Rows are points. The last column is the point's height on a tilted bowl or saddle (a function of degree 2), plus a little noise. Count its main directions that bend up, bend down and stay straight.

Points:
array([[  29,  200,  224,  154],
       [ 160,  -23, -179,  117],
       [ -28,  -79,  382,  248],
       [  51,   51,  -61,   68],
       [  -5,   -4,  116,   77],
       [ 296,  -84,  169,  158],
       [ 294,  -40,   -7,  126],
       [ 223,  324, -307,  318],
       [ 226,  170,  -94,  137],
       [ 150,  163,   68,  100],
       [-478,  195, -144,  373],
       [  37,   53,  207,  113],
       [ 123,  311, -207,  212],
       [ 145,   31,  205,  118],
       [ 161, -147,  381,  259]])
Directions: 3 up, 0 down, 0 straight

Points:
array([[ 313,  180,   55,  200,  -24],
       [ -62,  239, -185, -128,   88],
       [ -76, -261, -142,   58,   60],
       [-202,  211,  -57,  132,  -54],
       [ 423,  223, -168,  276,   69],
       [ -19,   41,  306,   -2,   61],
       [-183,   72,  -35,  108,  -61],
       [ 164,   -9,  197,   38,   42],
       [-155,   38,   79,  104,  -75],
       [-259,   16,  193,  116,   14],
       [-332, -100,   65,  125,   52],
       [-231,  107, -156,  432, -394],
       [-136,  157,  175, -122,   25],
       [ 106,  115, -201,   16,   56],
       [  14, -118, -222,  145,   28],
       [ 315, -196, -441,  -92,  521],
       [  14,   11,  -84, -216,  -84],
       [  12,  162,  -26,  -25,  -30],
       [ 398,   66,  -59,  -43,  252],
       [ 198,  209, -287,  -68,  228],
       [ 264, -256,   17,  268,   92],
       [ -62, -169,   57,    5,  -26],
       [   2,  373,  -78,  101,  -25],
       [ 101,  346,  104,  227, -192],
       [-468, -196,  282,   47,  351],
       [ 208,  297, -127,  422, -452]])
Directions: 3 up, 1 down, 0 straight

Points:
array([[ -51,   47, -193, -246,  104],
       [-164, -256,  141,  -36,  129],
       [ 102,  269,  181,  -24,  123],
       [-244, -172,  238,   16,  144],
       [ 195,   22,   30,   62,   94],
       [  24, -128,  202,  199,  132],
       [  17, -203,  -13, -195,  113],
       [ 264, -143,   54, -211,  216],
       [ 334,   93, -435,   15,  304],
       [ 123,  181, -484,  425,  265],
       [ 520,   31,    7, -140,  392],
       [  88,  -67,  -67,  -23,   84],
       [ 276,  -23,  285,  -86,  232],
       [ 114,  193,  -88, -205,  126],
       [   8, -482,  -41,   89,  264],
       [ -72,  174,   85,  -22,   52],
       [-308,  201,   44,  186,  177],
       [-269,  -69,  211,  -71,   85],
       [-233, -183,   60,  124,  164],
       [  60, -117,   46,  -40,   82],
       [ 419, -235,   82, -114,  326],
       [-160,  -45,   12,  355,  191],
       [-172, -308,  204,   70,  195],
       [-100,  -69, -246,  155,  158]])
Directions: 3 up, 0 down, 1 straight

Points:
array([[ -70,  119,   -3,  -87,   48,  102,  -57],
       [ -70,  273,  -78,  -58,  144,   70, -117],
       [-234, -122,  -98,  -44,  -50, -361,  181],
       [ 125,   32, -347,  -74, -115,   98,  -50],
       [-282,  -36, -259,  -86, -438,  102,  102],
       [-166,  106,  275, -157, -440,   53, -331],
       [ -38,  140,  -87,  131,  -61,  116,   20],
       [ 317, -118,  162,   84, -213,   40,  116],
       [ 287, -165,  -14,   33,  255,  236,   41],
       [-422, -138, -167,  -48,  402,  158,   65],
       [ 155,  -77,   39, -220, -348, -156, -206],
       [ 100,  125, -291,  143,  -24, -167,   11],
       [  71, -127, -138,   25,   44,    8,  -66],
       [  54,  -20,  132,  167,  -28,   86,  -27],
       [-105,  121,  -14,  308,  -41, -188,   63],
       [-371, -235,   81, -315,   76,  343,  583],
       [ -22,  -20,   25,  226, -120,  201,  -69],
       [ 397, -199,    5, -270,   35,  114,  271],
       [  37, -248, -181,  -42,  -27, -100,    7],
       [ 380,   39,   70,  -94, -260,  378,  228],
       [-159,  211,   -7, -227, -394,  403,   17],
       [ 193, -125, -100,  250, -141,   43,   61],
       [-246,   48,  192,   43,   52,  373,   37],
       [ -32,    5, -129,  -76, -234,  229,  -69],
       [ 242, -116, -448, -119,   63, -395, -134],
       [  31,  -78,  108,  288, -193,  -70, -140],
       [ 164,  306,  -29,  -45, -123,  217,  199],
       [ 220, -255,  -72,  559, -440,  168, -284],
       [ 170, -409,  225,   -4, -251,  137, -150],
       [ 303, -113,   77,  168,  140,   18,  236],
       [-468,  201,   -2,  -55,    6,  110,  587],
       [ -50, -127,  -25,  199,  114, -343,  -67],
       [-206,   50,   60,  324,   12,  366,    2],
       [ -15,   12,  221, -171,  -34, -113,  -52],
       [  26,  -58,  -47,  212,   35,  -77,  -46],
       [  20,  193,   97, -148,  310,  172, -368],
       [  -9,   18, -400,  250,   42, -137, -110],
       [  90,   11,  144,   29,  267,  -10, -168],
       [-239,   53,  -11,  -19,  -48, -547,  179],
       [-260,  -93,   -9,  -90,  145, -178,  131],
       [ -51,  -15,  395,  196,  322,  324, -142],
       [ 160,  176, -107,  -16,   -7,  -98,   42]])
Directions: 2 up, 1 down, 3 straight

Points:
array([[-169,  289, -115,  101,  386,  311,  195],
       [ 313,  265,   40,  -62, -168,  335,  190],
       [-258,  208,  -27, -189,  -53,  276,  139],
       [ 179,  -83, -127, -260,  223, -151,  167],
       [ -86, -201, -200,  298,    5, -335,  349],
       [   4,  -37,   18,    5,  209, -186,   95],
       [ 139,  -98,   70,  -36,  -42,  -79,   57],
       [ -56,  329,  122,  -77, -101,  121,   78],
       [ 129,  115, -200, -197, -335,  -94,  214],
       [ -33,  129, -160,  435,  307,  461,  412],
       [-220, -129, -103, -102,  187,  159,   35],
       [-147, -164,   53,  -42,  -41, -102,   74],
       [  91, -302,  -89,  205,  -66, -211,  206],
       [  77,  214,  -99,  -68,  188, -163,   95],
       [ -64, -216, -182, -197,   18,   83,   30],
       [  18,   40, -314,   91,  231,  -20,  159],
       [  42, -141,  101, -123,  204,   94,   46],
       [ 126,   42,   86, -384, -146,  121,  213],
       [  49,  -53,   89,   71,   19,   69,   33],
       [ 149,  264,  113,  -85,   31,   52,   37],
       [ -24,  -79,    4,  364, -126,  171,  230],
       [ 354, -183,  -38,   68,   34, -122,   87],
       [-304, -286, -142,  240, -356,  -17,  314],
       [-269, -163, -153,  111, -242, -145,  165],
       [ 107,  414,  -85,  405,   13,   68,  184],
       [ 108,   74, -138,  194,   66,    8,   84],
       [ -97,  265,    3,   27, -242, -111,   86],
       [ 198,  199,   72,  -41, -369,   96,  186],
       [-155, -189,  306, -249, -357,   87,  366],
       [  70,  114,   13, -198,   18,  325,  132],
       [ 389, -178,  -76, -153,  133, -180,  159],
       [-499,  -50,  226, -142,  220,  256,  229],
       [-191, -101, -187,  -38,  345, -148,  144],
       [-235,  196,  132,  366,  102,  145,  202],
       [ 139, -309,  237,  182,  -91, -398,  410],
       [ 364,  329,  199,  152,  116,   99,    6],
       [-111,  -56,  -72,    8,  207, -207,  108],
       [ -72,  149,  613,  -50, -180,   15,  422],
       [-196, -104,  -12,   71,   44, -247,  131],
       [ -55,   33,   -8,  116, -168,  -62,   87],
       [-130,  -35,  -66,  -94,   44,  -61,   27],
       [ 429, -108,  274,  411,  513,  347,  198],
       [ 159, -101, -155,   27,  -72,  184,   66]])
Directions: 4 up, 0 down, 2 straight

Points:
array([[ 250, -283,  -17, -327,   21, -299,  139, -166,  318],
       [  21,  162,  196,  -19,  -86, -225,  161, -211,  107],
       [  79,  106,  120,  385, -175,  216,  214,  109,  241],
       [-123, -223,   51,   -8,  -81,  223,  180,  219,  139],
       [ 181,   23,  159,  505,  -53,  111,    0,   50,  235],
       [ 240, -111,  -32,   75, -212,   -5,  -38, -198,   95],
       [ 105,  -38,   58,  186, -102,  285,   98, -185,  119],
       [-186,  289, -252,  -39, -173,   94,  -75, -206,  203],
       [ -37,  -37,   56,   59,   44, -306,    8, -280,  127],
       [ -81,  125, -277,   26,   44,    4,  298,  -44,   15],
       [  -2,  -15, -222, -171,   35, -271,   55,   42,   27],
       [-110,   -4, -195,  -64, -116,   86,  -74,   18,   74],
       [ 227,  -75,   -7,  106,  143, -359,   23,  217,   -1],
       [ 108, -113,  -20,  327, -119,  176, -113,  245,  210],
       [-395,  229, -354,  156,   79,   12, -177,   71,  351],
       [-277, -124,  -11, -286,   51,  -31,  167,   99,  164],
       [ 272, -130,  166, -221,   11, -143,  226, -242,  254],
       [ 112, -342, -273,  385,  273, -181,   -7,  -95,  141],
       [ -28,  -66,  159,  100,   64, -301,  -23,  -68,   59],
       [ 189,   76, -141,  281,  203, -128,  -65, -203,   20],
       [ 295, -268,  201,   77, -148,    6, -210,  325,  177],
       [-175, -307,  139, -105,  -92,   80,  207,  450,  260],
       [ 270, -270,  351, -281, -392,  -84, -202,  -38,  256],
       [ 240, -278,  342, -106, -464,  -83,  -60,  120,  189],
       [ -83,  256,  178, -341,  266, -491, -405,  111,  283],
       [   6,   68, -144, -200,   72, -208,  100,  187,   15],
       [-296,  484,  -24,  254,  260,  226,  112,  236,  444],
       [-156,  -94,   30,   75, -310,   11, -212,  -49,  110],
       [ -68,   13,  339,  -36, -268, -281,  357, -192,  266],
       [  44, -239,  -44,    1,  220,   29, -298,    7,  141],
       [   0, -135,   71,   76, -284,  132,  484,  -33,  141],
       [ 282,   91,  119,   34,  135,  254,  209,  115,   88],
       [-198,  201, -237,  189,  125,   -1,    7, -121,  148],
       [-159, -142, -112,   37,  -53,  -54,   98,  268,   65],
       [-309, -259,  -21,   56,  223,  177,   18,  428,  413],
       [-144,  151,  113, -177,   15,  129, -134,  106,   59],
       [-144,  -43, -312,  -59, -159,  279,   94,  317,  155],
       [   8, -226,   42, -292,  -31, -215,   50,  279,  144],
       [ 195,   65,  211, -254,  158, -285,  -14, -110,  183],
       [ -83,  -57,   28, -396,  -90,   85, -207,  204,  151],
       [-252,   45,  135, -108,  -38,  101,  -91,  248,   98],
       [ 306,   51,  423, -157,  134, -115,  307,  -33,  350],
       [-170,  144,  436, -187, -215,  224,   43, -192,  100],
       [ 123,   38, -411,  -54, -109,   85,  102,   59,   27],
       [ -98,  176, -181,  -68,  -76,  132,   23,  321,   73],
       [  26, -217,  100,  126,  308,  -41,   84,   63,  141],
       [ -25,   70,  338,  382, -273, -171,  188,  109,  206],
       [ -24,  -90, -188,  181,  -30, -306,  182, -113,   27],
       [ 105, -162,    5,  141,  119,  301,  216,  138,  143],
       [ -37,  630,  212, -302,   71,   78,  -27,  111,  210],
       [-106, -178, -158,  260,  -59, -121, -146,    5,  125],
       [   0,   98,   86,  258,  128,   33,  444,   39,  216],
       [  24,  206,  -13,   56,  131,   68, -255, -161,   71],
       [ 560, -335, -215,  247, -144, -299,  175, -249,  287],
       [ 100, -111, -238,  179,  -43,  -17, -135, -235,  143],
       [ 314,  -46, -178,  113, -166, -245,  -32, -136,   45],
       [  73, -424,   15,  359,  -71, -274,   19,   69,  207],
       [ -58,   89,   74,  -18,  -22, -313,  263,  276,   51],
       [ 235, -112,  309,  -46, -140,  181,  112,   62,  110],
       [  23, -290,    8,  -87,   -1,   17, -197, -284,  230],
       [-248, -167,  242,  140,  -66,  167,  -22, -241,  239],
       [ 343,  -20,    0, -378, -186, -185, -184, -162,  271],
       [ -12,   -9,  -76,   59,  137,   61, -188,   19,   59],
       [ 239, -324, -135,  108,  179,  -80, -106, -219,  138],
       [  61,  -86, -129,  -61,   62,   31, -256,  440,  171],
       [-374, -158,  271,  -49,  413,  117, -366, -317,  459],
       [-147,  -39,  203,  196,  247, -184,   83,  303,  225],
       [ 158,  -84,   77, -138, -274, -278, -208,  213,   25]])
Directions: 5 up, 0 down, 3 straight

Points:
array([[  38, -125,  161, -277,  597,   58,  -51,  -72,   52],
       [ -37,  111,  127, -262, -144, -187,   92,  -85,    3],
       [  63, -249, -268,  -69,  -73, -336,   73, -141,  -30],
       [  56,  -88,  -97,  112,  -83, -192, -100,   32,  -10],
       [-225,   98,  292, -103, -127,   66,  -10, -186,   75],
       [ 280,   94,  -36,  150,   77,  323,  -24,  370, -133],
       [-290,   75,  175,  126,  200,   20,  233,  182,  280],
       [-213,  -61,  221,   64,  225,  -74,  163,  161,  257],
       [ 342,  363, -441, -311,  155,  139,  -66,  -71,  301],
       [ 175, -133,   40,  255, -323,  207, -479,  455,  178],
       [ 146, -193,   43,   68,  -19, -200, -233,  -26,   71],
       [  49,  -23,   82,  136,  226,  -88,   69,  -19,   71],
       [ 146, -227,   43,   25, -150, -160, -149,  187,   41],
       [ 140,  -60,  134,   49,   65, -370, -250, -138,  114],
       [ -55,  321, -221,   66,   -3,  -71,   16, -227,  190],
       [  -9, -282,  103,  -95,   63,  203, -221,  143,  159],
       [  78,  226,  241,  -74, -117,   82,  -50,  201,   87],
       [ 204, -358,  -23, -178, -540,   58,  280, -368,  609],
       [  -6,  -34,  -77,  108, -273,  409, -113, -145,   71],
       [   5,  485,  111,  -80, -460,  140, -105,  189,   28],
       [ 194, -191,    7,  123,   21,   43, -169,  -71,   71],
       [ 119, -145,  -36,    8, -366,  -89, -308,   18,  290],
       [-212,  163,  134, -423,  -84,   -4,  120,   59, -225],
       [ 183,   85,  114, -136, -230, -179,   21, -159,  168],
       [-118,  395,  234,  412, -154,  -19,  259,  -64,  419],
       [-118,  -89,   60,    2,  287,  -66,  -81, -312,  114],
       [  44,   64,   53,  283,  268,  116, -172, -395,  321],
       [-273,  264,  234,  169,   72, -219, -233,   68,  416],
       [  37, -148, -333, -224, -134,  260,  -75, -442,  220],
       [ -68,  156,  -30,   16,  238, -187,    9,  192,   64],
       [ 221, -238, -169,  440, -138,   79,   75,  516, -286],
       [ -78,  -19,  -79, -146, -249,  284,  -65, -197,    1],
       [ 159, -130,  231, -300,  201,  -93, -156,  387,  -59],
       [ -48,  225,  -30, -147,  161, -187,  116,   36,   52],
       [ -47, -187,   89,  165,  -14,  245,  164,  169,  126],
       [  -1,   -4, -191, -289, -119,  286,  -66,  -31,  -58],
       [ -31,  -86,  170, -335, -138,  261,  171,  155, -101],
       [ 107,  -87,  122,  -56,  215,  -20,  234,   71,   47],
       [  -3,  121,   57,   20,  272,  398,   47,  138,   79],
       [-213, -109, -117,   18, -106,   30, -312,  -87,  186],
       [-168,  173,  166,  284,   57,  311, -109,   46,  149],
       [-136, -121,   68, -248, -228, -176,  -46, -352,   22],
       [ 100,   98, -438, -370,   53, -259,  -11,  182,   22],
       [  91, -300, -183,   21, -156,   75,  -84,  332,   40],
       [-104, -219,  532,  -22,  340,  -29,   66,  191,  544],
       [ -26,  -30, -110, -264, -137,    8,   55,  217,  -85],
       [ -28,  -96, -104,  -43,  -26,  -13,  109,  200,  -21],
       [  22, -122,   12,  -84,  316,  245,  174, -173,   82],
       [-102,  120,   41, -131,  293, -155,  -64,  396,   53],
       [ -56, -127,   15, -103,  250,  219, -167,  135,  104],
       [ 283, -172,  200,  260,   92,   14,   27,  295,   13],
       [ 125,  172, -112,  -39,  187,   59, -200,   39,   89],
       [ 520,   85,   89,   66, -109,  -34, -212,  -32,  229],
       [-158, -308,  310,  -56, -187,  -18,   47, -214,  278],
       [ -84,  -15, -123,  128,  483, -169,  284,  219,  259],
       [ -20,  105, -300, -466, -268, -163,  -38,   10,   15],
       [  10,   91, -197,  139, -621,  162, -149,   94,  105],
       [  68,   51, -155,  -17,  129,  202,   -1,   10,   10],
       [  27,   30,   19,  198, -372,  302,  -20, -150,  113],
       [  40,   25,  -50,  -84,  321,  113,  140,   37,   62],
       [ 393,   68, -114,  147,  137,  318,  175,  -10,    4],
       [-340,  260, -103, -101, -272,  305, -130,  -27, -276],
       [-334,  374,  -71,  -17,  -42,  441,  116,  -29, -232],
       [ -58,   58,  409, -264,   -2,  338,  361,  300,  100],
       [ -46,   34,  108,   29,  -82, -478, -316,  259,  143],
       [-223,   29,  315, -215,  -74,  119,   -4,  147,  -32],
       [-289,   31,  129, -170,  302,   47,  200,  414,  197],
       [ 126,   21, -444, -307,   59,  -17,  192,  180,  146],
       [  33,  -31,  264,  183,  288,   26,  -44,   77,  271],
       [ 156,  -26,   34,  208,   -1,   64,  -47, -238,  115],
       [ -26,  -81,   28, -173,   34,   57,   64,  -31,  -40],
       [  74,  -36,  -80, -172,  113, -126,  216,  130,  -33],
       [-196,  325,  253,   43,  -30, -367, -145, -334,  487],
       [  14,   -7,   92,   39, -109, -135,   84, -376,  131],
       [-175,   73,  118, -160,  251,  -83, -263, -214,  173]])
Directions: 4 up, 2 down, 2 straight

Points:
array([[-159,   54,  211,   83, -350,  182, -217, -120,  309],
       [  48,  187,  193,   53, -126, -281,  -72, -208,  195],
       [ 135, -220,   39,  206,   85, -163,   48,  272,   76],
       [ 107,  134,  201,   61,  203,   67,   58,   97,  -26],
       [-391, -110,  101,  -20,  371,  -79, -108, -585,  307],
       [ 371,   15, -185,   59,   43,  149,   68,  -13,  137],
       [-170,  -53,  151,  150,  229,  -94,  252,   43,    3],
       [-170, -184,  112,  -33, -325,  268,  107,  172,   56],
       [  79,   67,  131, -341,   57, -272, -225,  119,  214],
       [-423, -417,  224,  452,  143,    1,  214, -230,  543],
       [  35,  117,  456,  -18,  -65,  -35,  -70,  500,  463],
       [-139, -141,  420,   18,  -44,   16,  -38,  199,  236],
       [-121, -177,  185,  248,   61,  122,  -49,  -79,   74],
       [-190, -145,   36,  -81,   74, -105, -242, -198,  103],
       [ 302,  -45,   44,  121, -169, -211,   91,  152,  -48],
       [-351,  260,  534,  281,  283, -262,  -21, -300,  198],
       [ -52,  232,  583, -137,   36,    2, -218,   -9,  368],
       [  96, -471,   27,  322,   64,   -2,  -11, -141,  304],
       [  76, -132,  -26,  207, -191,   54,  -48,  312,    6],
       [-151, -205,   25, -349,   81,   91, -504,  177,  293],
       [-331,  257,  -73,  -20,  353,  162,   46,  517, -171],
       [  30,  196,   41,  154,   25,  111, -218,  106,   -5],
       [ 271, -419,   56,   85, -237,  -20,  329,  119,  -14],
       [ 153, -274,  196, -209,  -19,    2,  127, -127,    7],
       [-168,  -18, -343, -163,    2,  -42,  147, -202,  -97],
       [ 138, -171,  132,  139,  241,    0,  251, -167,  -20],
       [ -17,   69,   89,  -47,  244,  -75, -149,  189,   25],
       [ -19, -251,  -86,  -51,   70,  -41,  -26, -175,   45],
       [ -67,   38,  171,  153, -251,   -8, -154,   36,  134],
       [-307, -216,   86, -206, -168,  308,   95, -347,  274],
       [  61,   25,  -23,   96, -193,  -98,   34, -486,  251],
       [-144,  203, -233, -109,   11, -223,  -36,  -37,   -3],
       [-150,  292,  -42, -390,  -14,  -83,  142,   12,  133],
       [-149,  159,  -84,    2,  -92,   -6, -214, -126,  -28],
       [-126,  246, -138,  120, -149,  -78, -307,  138,  -85],
       [  46,  257,  -83, -214,  304,  161, -106,  137,  151],
       [ -20, -190,   47,  -19,  -67,  236,  315, -428,  257],
       [-201,  167,  196,   89,  -64, -318, -496,  -21,  282],
       [ 199,   92,  116,  223,  109, -150,  277,  109,  103],
       [-273, -436,  346,   17,   98,   39, -120,  -72,  361],
       [  72,  117,  -50,  255,   13,  133,  -54,  117,   27],
       [ 128,  -23, -165, -139,  250,   12,   33, -372,  144],
       [  31,  -15, -168, -208, -155,  134, -209,  378,  -99],
       [ -11,  295,  155,  314,  175,   58,  -22, -465,  172],
       [-137, -321,    7,  139,  192,   81, -182, -383,  254],
       [-148, -213,  150,  230,   94,  -42,   22,  191,   64],
       [ -11,  243,   13,   55, -294,  120, -191,   -6,  108],
       [ -59,  112,  -68,  107, -298, -236, -133, -140,   59],
       [-157,   11, -116,  145,  196,  187,  171,  207, -127],
       [  -6,  -46,   -1,  -29,  -70,   32, -249, -118,  -10],
       [  26,   58,    0,  192,  506,   40, -185, -500,  -51],
       [  90,  316,  -13, -128,   11, -169,  393,   56,  193],
       [-268,   46, -145, -194,   93,  -78,   68,   98,  -98],
       [ 105,  333, -248, -108, -205,  -57,   82, -222,  105],
       [ -73,   12,   -5,   37,   83,   96, -227,   17,  -70],
       [ -74,  -20, -209,  -13,   99,  254,  -63,  114, -111],
       [ 360, -351, -358,  -33, -164, -129, -151,  106, -218],
       [ 114,  -23, -133,  164, -147,  179,  220,   14,   74],
       [ 132,  -15, -107, -204,    4,   88, -143, -103,   11],
       [ 116,  -29,  323,  152,   -9,  226,  179,   70,  117],
       [  25, -131,  180,  155,  221, -271,   29,  268,  106],
       [   8,  105,  155, -402,  109,   87,   54,  -39,  197],
       [-182,  -35, -270,  -53,  157,  -10,  -81,  -75,  -68],
       [ 235,   90,  109, -273, -190,  310, -122,  -47,  285],
       [ -88,  104,  216, -261,  163,  219, -165, -199,  147],
       [ 108,  199, -354, -259,  303,  211,  591, -262,  411],
       [ 150, -222,  200,  200,   -1, -265,   39,  416,  163],
       [ 206,  220, -127,  511,  150,  -87,  -35,  -10,  314]])
Directions: 5 up, 2 down, 1 straight

Points:
array([[  79,   38, -433,  -98,  427,  186,  129,   -1, -118],
       [ 520, -172,  322,    9,   19, -431,  117,  189,  312],
       [ 228, -314,  -14,  -57,  145, -169,  161,  182,  267],
       [-181,   94,  -45,  293, -170,  -62, -223,  -54,  161],
       [ -19,   92, -109,   86,   28,   32,  526,  -99,  -65],
       [-310,  160,  178,  -24,  273,  308, -156,  288, -382],
       [-128,  -76,   46,   88,  514, -234, -302,  174,  117],
       [ -92, -141, -250, -205,  -57,   64, -160,  232,   91],
       [ -93, -190,  -25,  -59,  220,  192,   86,  180,  198],
       [ -14, -156, -261,   61,  147, -205, -275,   27,  198],
       [ -39, -175,  138,    7,   -5,   32,  -84, -278,   57],
       [ 176,   80, -130,   20,  -72,   20,  315,    7,   -1],
       [ -62,  193,  108,  163,  -83,  111, -203,    4,  -52],
       [-141,   80, -131,  -99, -228, -490,   12,   54,  266],
       [-203, -121, -144,  154,  127,  273, -333,  -68,  134],
       [ -27, -127, -440, -429,  141, -109, -208, -289, -314],
       [-269, -105,  101,  -92, -288,  -89,  246,   91,   82],
       [-388,  123, -163,  381,  268,  -83,   26,  228, -275],
       [ 212,   49,  186,  226,  -28, -118,    6,   24,   83],
       [ -14,  -49,  242, -273,   37,  116, -474,   67, -198],
       [ -22, -136,   25, -188,  318,  298, -216, -151,   38],
       [  66, -130,  392,  184,  -57,  375,  406,  281, -321],
       [ -53,  -36,   27,   20,  192, -229,   91,  390,  118],
       [-237,   25,  -29,  404,   60,  194, -149, -243,  110],
       [ 126, -158,  -56, -188,  252, -346,  219,   69,  268],
       [-156, -121,  -56,  -20, -215, -474, -211,  129,  132],
       [ -99,  295, -140,  152,   65, -118, -305, -139,  148],
       [ 296,  296, -176,  202,   23,  241,   84, -160,  -34],
       [ -93,  159,  -24,   34, -284,  124,  396,  157,   75],
       [-195, -235, -174,  -15,  -84, -118,  200,  148,  182],
       [  -5,  262,  -75,  151,   13,  -78,  -72, -255,  129],
       [-299,  -35,  -83,  211,  -67,  -79,  150,  254,    3],
       [-161,  134, -231,    9,  -23,  -36,  107,  183,  127],
       [-121,    0, -105,   -7, -323, -396,  105,  148,  181],
       [ -90, -136,   -1,  415, -191,   25,   91,  -61,   41],
       [ 124, -151,  -58,  212,  -79,  -39,   16, -387,  203],
       [  38,  140,   -9, -200, -119,   25,  120, -160,  -79],
       [  89,  121, -128,   98, -185,  268, -298,   37,   33],
       [ -97,  244,  -90, -215, -278, -388,  191,   45,  295],
       [ 155, -116,  235, -155,  632,  -28,  256,  220,  410],
       [-106, -100, -153, -118,  127,  257,  178, -180,  112],
       [ 130,  381,  215, -150,   47,  164,   44, -289, -423],
       [ 355,  215,   12,  136,  204,  -38, -113,   11,  111],
       [ -23,  402,  194, -173, -137,   82, -154,   94, -248],
       [ 183, -144,  123, -225,  139, -283, -211,  126,  319],
       [ -87, -119,   93,  154, -122,  455,  -71,   50,   59],
       [  13,  262,  171, -359,  -73,   91,  -22, -127, -314],
       [ -25,  140,  -83,   18,    2,  -81,  172,   50,   88],
       [-194,  282,  113,   -2,  -54,   78,  -88,  -63, -119],
       [-286,  -86, -151,  112,  -10,   46,   78, -284,   92],
       [ -58,  -42,  -39,  108,   45,  158,   49,   -3,   91],
       [ 195, -191,  -58, -247,   82, -258,   50,  234,  247],
       [  45, -242, -205,  -60, -185,  234,    1,  119,  244],
       [ -10,    1,   66,  231,  -63,  110,  -77,  324, -131],
       [ -68,   70,   15,   77, -218, -379,   11,  -21,  189],
       [ -53,  118, -129,   43, -194,  251, -237,  -53,   52],
       [ 256,  203, -199,  119, -241,  134,  -45,  307, -117],
       [  -7,  256,  143, -176,   45,  391,  107, -309, -444],
       [  16, -150,   -5,   45, -249, -279,  276,  564,  -90],
       [ -44,  144, -153,   -5,  169,   33, -237,   -9,  -19],
       [ -49,  -27, -241, -345,  125,  107, -166,  575,  -94],
       [  39,  231, -291, -341, -163,  -52,  109, -434, -330],
       [  95,   80,   80,  245,  243,  160,  -40,   67,  -24],
       [ 626,  -50,   20, -150,  -35,   22, -252,  302,  -75],
       [  90, -255, -258,  -32,  -10, -235,   73,  370,   91],
       [ 147,  -15,  311,   24,   67, -310,   40,   24,  237],
       [ 343,  327,  415,   76,   -4,   83, -128,   56, -194],
       [-279,  -34, -186,  245,   19,  298, -115,  273,  -28],
       [ -19,   61, -107,  -92,  -82,  325,   65,  -76,   39]])
Directions: 3 up, 5 down, 0 straight
